Rows are points. Any point is a mix of the corners, with weights that add up to 1. It lies inside the corners' shape when no weight is negative. Is each point inside? If not, which corners have a negative weight?
(in the rows, 128 means zero)

Corners:
(1): [ 74 176]
(2): [118 101]
(3): [208  99]
Points:
[ 79 144] => outside (3)
[ 95 160] => inside
[199 102] => inside
[ 93 115] => outside (3)
[128 143] => inside
[ 92 127] => outside (3)
[178 125] => outside (2)
[175 131] => outside (2)

Corners:
(1): [164 129 106 129 131 108]
(2): [147 115 175 125 125 108]
(3): [149 118  55 194 151 156]
(4): [235 127 127 211 102 179]
(5): [ 75 131  71 186  71 168]
(6): [ 60 137 249  41  75 163]
(7): [ 35 179 143 101 132 101]
Points:
[111 127 115 155 104 148] => inside
[129 131  71 193 110 151] => outside (6)
[128 137 105 167 103 129] => outside (3, 6)
[110 132 154 125 109 134] => inside
[159 123 131 158 104 173] => outside (2, 7)
[146 141 168 124 108 158] => outside (2, 5)
[132 131 182 124 118 146] => outside (1, 5)
[112 135  90 135 124 127] => outside (2, 4)
[153 128 142 135 130 128] => outside (5)

Corners:
(1): [141 173 149 176 157 128 108  98 198 100 132]
(2): [129  96  91 137 139 151 140 108 138  99 217]
(3): [144 153 112 169  96 103 126 146 111 125 124]
(4): [ 64 108 132 157 123 145 113 110 114 139 137]
(5): [118 139  99 166 157 186 145 117  89 148  72]
(6): [135 142  78 120 151 154  99 157  83 103 146]
(7): [141 156 155  93 121 117 105 107  71 120  64]
(8): [101  80 179 158 136 137 118 139 124 132  88]
(9): [141 135 160  54 124  88  95 126 204 153 143]
(10): [ 81 111 141  88 202  83 161 136 121 100 126]
(11): [ 99 107  98 130 133 118 106  80 125 112 127]
(12): [140 176 164 147  84 129 136 132 249  68 124]
Points:
[113 125 139 111 147 107 123 125 139 112 129] => outside (5)
[120 134 145 139 121 127 126 122 151 124 122] => outside (6, 11)
[126 121 136 114 141 130 120 126 159 108 163] => outside (3, 5, 11)
[119 130 116 128 141 139 116 128 122 122 129] => inside

Corners:
(1): [137 104 227 144 112 123 193  15  98  68  66  92 115 128  71 217 133 145]
(2): [121 130 106  84 147 187 146 155 147 173 175 153 123 188  83 102  52  67]
(3): [166 146 113  80 134 138 114 144 156 168 118 194 143 133 138 122 150 103]
(4): [180 109 138 119 156 114  90 163 122 164 159 170 167  94 112  81 100  89]
(5): [188 135 136  95 140 140 176 186 184 149  66 132 155 198  70 116 104 124]
(6): [ 84 219 131 117 151 169 156 101  37  81 127  83  83 139 161 165 178 181]
(7): [118 106 200 162 173 150 117  80 124  75 146 147  77 114 110 134 145 147]
(8): [ 24 241 135 166 139 175 119 146  87  56 196  67 115 113 131  78 142 134]
(9): [136  95 139  90 124 103 125 177 102 124 148 222  78  88 125  85 147 127]
(10): [187 167  40 127 148 144 103 159 141 165 150 158 179 123 101 144 138  95]
(11): [104  99 124 101 175 128  76 156 153 161 195 131 146 130 133 133 119  50]
(12): [ 57 177 179 168 132 211 145  90  80 112 161  31  87 151 149 145 193 198]
(13): [122 184 103 133 141 213 124 231 161 135  86 131 147 100 120  88 131 156]
(14): [ 60 199  91 166 145 192 153 192 137 155 131 167 109 220 133 149  98 132]
(15): [120 108 201 215 111 129 133  21 102  49  58  81  64 112  98 165 128 144]
(16): [135  86  89 147 170 148  95 161 178 115 165 165 194 122 148  93 112  62]
(17): [152 156 111 114 136 151 161 185 191 147  97 166 122 154 127 124  96 177]
(18): [ 43 200 137 168 181 185 158  48  32 159 143  63  72 109 143 158 217 179]
(19): [175 102 197 184 138 132 172  82 133  90  95 130  88  89 133 166 150 126]
Points:
[127 130 157 144 149 148 130 109 118 107 130 118 113 112 114 132 138 131] => outside (3, 14)
[121 135 133 139 143 158 135 130 136 123 131 132 123 141 118 127 117 121] => inside
[129 168  90  87 149 160 116 222 149 157 155 173 135 153 125  91 115 127] => outside (1, 15, 16, 18, 19)
[123 146 151 154 138 149 140 110 116 104 110 123 114 124 121 138 146 144] => outside (2, 11)
[133 164 111 115 141 167 145 145 132 134 122 133 134 125 131 124 150 139] => outside (4, 7, 11, 14, 15)

Corners:
(1): [177 156 150 189 129  92 127  49 196 188 103 144  30 202 202 168 126 130
  62  88]
(2): [178 165 133 144 176  88  44 147 173 107  89 126 148  79 157 120 108  53
 153 104]
(3): [191 153  67 133  96 152 189 136 163 148 127 127 121 113 179 224 159 109
  47 160]
(4): [123  82 115  77 130 155 134 142 138 101 151 198 163 141  80 109  83 153
 121  69]
(5): [137 124 137 139  66 193 102 195  99 144 124 168  62 160 119 200 181 147
 132 173]
(6): [131  69 164 131 160 130 148 163 127  65 114 100  27  80 155  56 129 124
 133 125]
(7): [133  88 132 185 119 142 175 210 136 140 110 156 110  66 133  98  89 131
 168 110]
(8): [116 169 116 136 206 147 134  95 194 174 209  86  68 113  65 139 117 150
  90 140]
(9): [ 96 149 132 116 233 171  84 202  97 127 116 115 138 207  89 175 155 143
 141 113]
(10): [ 89 114  90 120 162 157 109 112 119  96 122 116 165 162 114  88 156 239
 153 137]
(11): [ 65 102 177 133 156  85  81  77 126  74 135 112 183 108  68  72 106 149
  71 154]
(12): [162 179 123 137 174 136 164 110 147 135  68 189  77  72 145  91 167 121
  53  79]
(13): [185 163 180 249 184  17 117 197 158 135  98 158 165 150 118  96  88  57
 119 169]
(14): [160 195  85  70 113  51 213 154 151 127 108 206 135  11 157 165 108 200
  32 120]
(15): [109 108 157  76  88  85 127 160  90 131 158 148 167 129 141 106 182 196
 187 156]
(16): [ 87 151 119 113  70  89 133 122 163 117 105 130 152 128  74 150 150 155
  54 164]
(17): [139  92  80 146  69  72 115 150  98 108 113 128 109 126 179  85 149 128
  73 147]
(18): [ 65 183  99  81 192  74 149 129 176 140 139 180 138  85 139 109 120 137
 149 197]
(19): [ 92 136  76 134 159  64 146 126 126  88 159 175 160 107 144 133 120 126
 160 111]
(20): [ 94 123 102 128 117 133 110 156 220 123 204 164  82 116 219 154 150 161
 121 150]
(21): [122 137 106  66  80 185 124  96 132  89 178 148 107 181 231  68 149 136
 153 111]
Points:
[131 137 129 137 136 109 133 140 149 125 127 149 115 121 138 125 126 125
 107 135] => outside (10)
[130 130 113 121 129 142 130 139 142 124 133 139 110 124 138 141 143 150
 105 120] => outside (13, 18)
[120 129 116 123 137 122 127 133 141 123 130 142 117 125 137 124 135 152
 116 125] => outside (13)
[134 135 109 130 131 114 133 148 142 123 128 150 112 118 155 123 140 138
 114 129] => outside (11)
[133 140 119 130 150 121 103 137 145 114 120 136 131 124 142 120 133 134
 132 125] => inside
[134 151 113 138 140 115 122 124 156 126 130 147 128 135 129 143 133 138
  82 127] => outside (6, 7, 15, 18)
[128 149 117 127 139 118 140 130 152 126 136 146 116 118 149 131 135 143
 113 132] => outside (4, 17)
[122 135 117 132 140 120 125 135 150 117 133 146 122 126 138 121 129 144
 108 133] => outside (15)
[132 142 124 133 146 100 126 137 162 125 135 146 117 111 149 120 123 122
 110 127] => outside (5, 10)

Corners:
(1): [158 124  68 166 158 154 134 163 164 117 192 124  93 208 123  89 146  46
 105  90]
(2): [104 162 123 110 121  72 165  95 178 111 152 130 137  68  75 139 131 170
 139 134]
(3): [157 103 158 109 130 140 159 153  97 160  58 133 137  55 124  51 159  78
 153 162]
(4): [131 200 106 164 134 154 124 145 121 128 121 134  81 244  64 106 173  65
 136 101]
(5): [101 152 124 115 136  77  60  81 149 146 127 137 149  59 133 130 170 192
  94 106]
(6): [144 173 151 128  97  86 169  93 165 111 139 101 123 117 147 134  94 175
  84 155]
(7): [140 106 108 140 121  83 127 140  70 100  80  92 149 101 101 125 125 172
 152 131]
(8): [ 78 146  78  94 169 153 148 132 139  96 127 136  94 249  78 118 153  73
 135  97]
(9): [128 169 119 120 173 135 175 111  84  79 171 119 129 191 137 125 169  87
 143 119]
(10): [ 98 143 162 124 155 148  85 134 134 137 148 114 160  59 104 148 132 182
 109 149]
(11): [113 198  98 123 127 103  91  77 121 152 164 101 131  68  95 133  77 162
 105 166]
(12): [163 103 172 125  69 115  98 112  92 122 110 136 135  64  99  86 103 104
 139 115]
(13): [154 121 166  88 166 100 148 176  77 170  93 129 140  90  77  60 165 134
 183 136]
(14): [ 93 179  88 137 156 160 130 164  96 135 190 146  76 215 160 114 165  92
 154  84]
(15): [152  61 169 126 128 128 154 129 117 162 119 135 103 103 102 107 138 117
 167 198]
(16): [112 124  51 108 180 177 142 158  83  90 138 151  43 219  82  88 160 101
  92 115]
(17): [125 167  73 126 155 150 154 125 100 119 165 191 147 167 102 128  77 111
 132 106]
(18): [115 147 115 123 175 164 167  91 121 121 148 133  91 146  81 142 152 117
 148  85]
(19): [ 85 130 143 168  86  65 154 101 108 150 164 138 160 102  78 117 118 152
  86 131]
(20): [133 161 159 103 120  58 117 150 140 183 144 118 137  62  73 185 128 144
  93 150]
(21): [138 143 146 110  98 138 145  85  84 175 176  89 162 111  80 168 138 175
 113 159]
Points:
[127 144 128 120 127 119 137 115 118 138 144 126 133 110  95 127 129 137
 127 137] => inside
[134 143 129 128 128 121 132 122 111 134 136 128 124 113  99 115 130 128
 130 130] => outside (8)
[122 167 135 129 119 110 141 128 122 145 158 135 141 126 101 125 119 117
 119 127] => outside (5, 7, 15, 16, 18)
[122 157 120 128 138 128 141 126 119 127 148 128 111 153 114 121 141 120
 129 122] => inside
[139 179 112 139 145 112 102 124 137 112 135 123 117 129  94 130 135 136
 113 107] => outside (3, 8, 14, 15, 19, 21)
[133 143 107 116 131 134 154 118 117 121 150 124 109 150 105 128 118 107
 131 129] => outside (4, 5, 10, 13, 19)
[125 138 127 121 140 124 133 129 109 138 133 127 128 116  97 117 143 124
 132 130] => outside (6)
[130 132 128 125 135 126 142 129 110 133 137 126 118 128  99 118 135 123
 135 136] => outside (5)

Corners:
(1): [214 135 181 111 105  90 134 139  77  86  91 100 155 137 151 129 145 134
  94 175]
(2): [ 97 113 131 210 181 165  72 190 152 118 125  92 112 131 175  73 163 145
 170  84]
(3): [189 159 159 144 141 176 108 131  91 163 160 115 128  86 208  93 167 105
 130  86]
(4): [159 143 158  79 106  77 160  66 137 153  84 161  92 147 115 140 143 177
  76 139]
(5): [ 84 106 116  63  93 101 136 118 137 183  78 193  36 125  78 170 169 139
 104 106]
(6): [169 171 138 121  86 115 170 133 117  84 144 112 158  68 121 116 145 127
 128 123]
(7): [166 189 182 143 120 147 166 134 136 114 178  97  96  52 173 116 164  70
 145 146]
(8): [146 198 103 180 184 107  62 224 116 148 140 138 105 128 130 116 132 146
 110 109]
(9): [136 157 157 137 127 107 133 164 116 145 148 130 124 129 144  65 177  90
 160  97]
(10): [148 171 170 171 122 153 110 125 111 119 135  79 118 119 149  68 161  83
 169  94]
(11): [106 149 156 145 164 175  78 195 152 171 133  79  87 115 165 103 151 172
 192 113]
(12): [ 77  96  94  90 120 139 138  99 171 170 107 134 119  95  63 180 168 134
 166 161]
(13): [ 64 136 113 201 140 173  93 207 159 144 110  98 146 116 145  98 134 122
 153 138]
(14): [103  95 105  30  45  69 130  56 151 135  67 153 104 218  82 129 195 166
  53 124]
(15): [151 168 119 227 129 157 144 182  94 123 177 113 144  99 145 110 152 106
 179 128]
(16): [106 151 125 105 109 123 188  89 111 124 166  93  67  46 115 110 115  90
 150 137]
(17): [158 138 173  66  79  85 180  81 100 118 113 141 128 147  70 127 167 141
   7 146]
(18): [158 158 153  48 106  78 170  96  98  82  34 131 135 179 106 148 175 178
  64 186]
(19): [117 118 105  59 112 168 181  90 181 174 129 157  43  80  78 154 140 108
 147 148]
(20): [ 69 109  80 140 129 142 114 193 162 153 156 113 173 148  89 188 123 133
 136  71]
(21): [122 127 144 111 136 162  79 164 120 107 156 130 163 127 145 159 112 151
 163 124]
Points:
[144 122 141  80  95 129 154  97 126 138 124 146 123 135 108 155 161 119
 117 137] => outside (2, 6, 8, 11, 13, 16)
[115 122 128 106 104 140 140 121 137 132 123 117 114 119 113 136 155 126
 128 127] => outside (4, 8, 9)
[135 129 137  97 103 117 154 112 134 135 123 127 110 124 118 132 164 130
 115 125] => outside (8, 10, 13, 21)
[134 146 144 135 127 134 129 149 124 132 129 121 115 113 134 118 148 126
 128 122] => outside (12, 14)

Corners:
(1): [135 158 131 107 108  81 111 137  96 136 100 148 142 145  88 128 109 100
 187  93]
(2): [ 89 107 120 159  94 249  94 164 138 229  75 125 153 151 133 129 158  83
 106 109]
(3): [109 109 128 118  96 186 109 140 120 176  88 107 142 145 184  99 118 161
 107 118]
(4): [ 75  70  96 123 125  97  97 147 148 114  94 148 152  63 109 120 209 138
  86  65]
(5): [203 147 127 132 124  98 132 159  93 115 205 102 135 150 162  14 110 123
 158 134]
(6): [ 96  87 129 122 153 142 138 117 144 117  80 150 131  80  84 137 110 114
 134  88]
(7): [118 163 164  84 135  82 135 130 128 123 138 131 136 149 159  44 150 150
 156 134]
(8): [161 136 106  79 117  77 102 133 145 113 132 156 126 132  89 139 103  98
 135  94]
(9): [177 103 146 102  96  88 212 119 137 106  92 135 154 143 130 130 117 133
 155  96]
(10): [150  97 122 103 152  99 129 135 135 106 172 121 165 148 125 141 174 158
 135  71]
(11): [112 148 129 150 156 198  88 110 115 115  86 141 146 109  89 127 124  91
 101 130]
(12): [135 150 120 110 108 132 115 138 125 121 125  99 161 123 175 126  97 121
 150  91]
(13): [118 137 125  67 116 106 186 154 134 100 150 138 159 120 138 129 122 207
 117 123]
(14): [164 138 212 141 117  97 133 149 135 132 159  98 168 146 118 115 102  95
 122 120]
(15): [107 151 126 150  95 146  98 130 151 135  77 140 117 141  96 134 106 113
 183 145]
(16): [110 127 113 138 126  69 159 127 162 137 118 140 175 152  92 129 146 120
 111  88]
(17): [116 150 123 126 121 140 123 114 116 176 159 122 131 114 102 130 141  98
 107 121]
(18): [128 138 167 104 103  98 198 123 119 106  89  78  83 159 120 129 124 105
 119 112]
(19): [ 94 161 120 121 119  93 140 157 112 132 171 144 126 151 165 120 149 103
 105 118]
(20): [166  98 134 124 159  88 179 145 128 116 130 118 168 105 137 137 106 130
 128 133]
(21): [108 161 157 141 174 117 146 122 132 114  98 147  98  83 110 137 152 144
 109  90]
Points:
[129 136 142 120 127 116 150 129 124 127 121 122 140 130 132 116 120 135
 134 114] => outside (2, 4, 8)
[125 128 131 120 124 122 135 136 134 130 121 128 140 125 126 122 132 124
 124 110] => outside (1)
[126 131 132 123 118 112 127 131 130 127 125 107 131 132 136 103 114 107
 119 126] => outside (1, 2, 9, 10, 13, 21)
[139 110 130 100 124  62 163 131 141 105 135 131 148 123 100 113 136 141
 140  99] => outside (2, 3, 11, 12, 19, 21)

Corners:
(1): [ 74 117 116 170 176  75 208 169 129  99  95 212 104  89  82  32 164  96
 159  93]
(2): [135 118  32  90 167  89 180 176 132 126  64 170  90 198  84 187  57 157
 169  96]
(3): [123  62  94  89 143 101 192  92 155  97  60 215  65 187 145  93 111 123
 112  65]
(4): [ 63 157  96 148 172  90 153 156 160  81 178  73 105  46 124 182  95 129
 132 168]
(5): [124 194 138 172  46 103  58  99 116  78 162 114 154 156 172  45 163 163
  94 146]
(6): [103 142 118 169 149 113  86 124 169 170 122  87 175  93 200 146 106 121
 131 118]
(7): [ 91 143 165 133 137 165  91 113 100  85 133  93 170 112 145 156 182 163
 137 147]
(8): [163 180 107  97 154 124 103  77 202  69 169  99  89  99  88  59 133 129
 138 172]
(9): [ 62  92 140 111  84 165 111 184 120  93 128  24 150  78 113 193  54 106
 168 192]
(10): [177 119  85 149 134 138 124  79 193 155 181  87 138 151 143 113 103 192
 136 141]
(11): [ 74 227 166 134 106 186 169  58 174  53 106  93 191 144 113 135 112 172
  99  80]
(12): [156  84  51  82  67 183 182  94  76  77  75 138 120 184 106 103 158  99
  78 185]
(13): [ 97  96  63  89 144 130 114 151 102 102 109 104  80 154 124 124 145 153
  82  96]
(14): [137 194 173 137 175 108 201 177 130  58 152 165 178  41  52  75 184 104
  86 185]
(15): [103 159 127  61 146 143 109 146 209 164 194 199 146 140 204  51 172 169
 143 180]
(16): [ 93  64  51 126  92  97 116 160 120 108  96 194 105 115 139 166 161 190
 123  86]
(17): [158 151  98  96 132 153 100  69  77  88 105 121 173 139 108  40 122 185
 124 127]
(18): [107 135 148  80 127  92 136  73 115 170 102  59 128  96  68  67 127 119
 131 152]
(19): [147 114  96  68 117 201  84 130 119 151 158  95  78  98 197 172 106 156
 133 176]
(20): [100 168  98  58 107  82 180 167 101 109 109  82 128 162 138 124 144 174
 180  75]
(21): [113 141  73 138  84 103 117  93 110  76 167 191 134 147  83  89 131  90
 110 113]
Points:
[120 152 123 101 133 142 138  99 134  99 129 135 133 109 133  99 156 141
 124 139] => outside (2, 5, 9, 10, 13)
[115 123  92 132 134 128 153 151 162  87 132 155  98 123 124 125 125 145
 112 142] => outside (6, 7, 17, 18, 20, 21)
[110 138 114 101 123 132 129 120 130 103 126 119 128 123 126 118 132 138
 124 143] => outside (1, 10)
[124 142 106 113 128 129 140 118 135 103 126 126 135 125 121 107 128 142
 129 141] => outside (13)
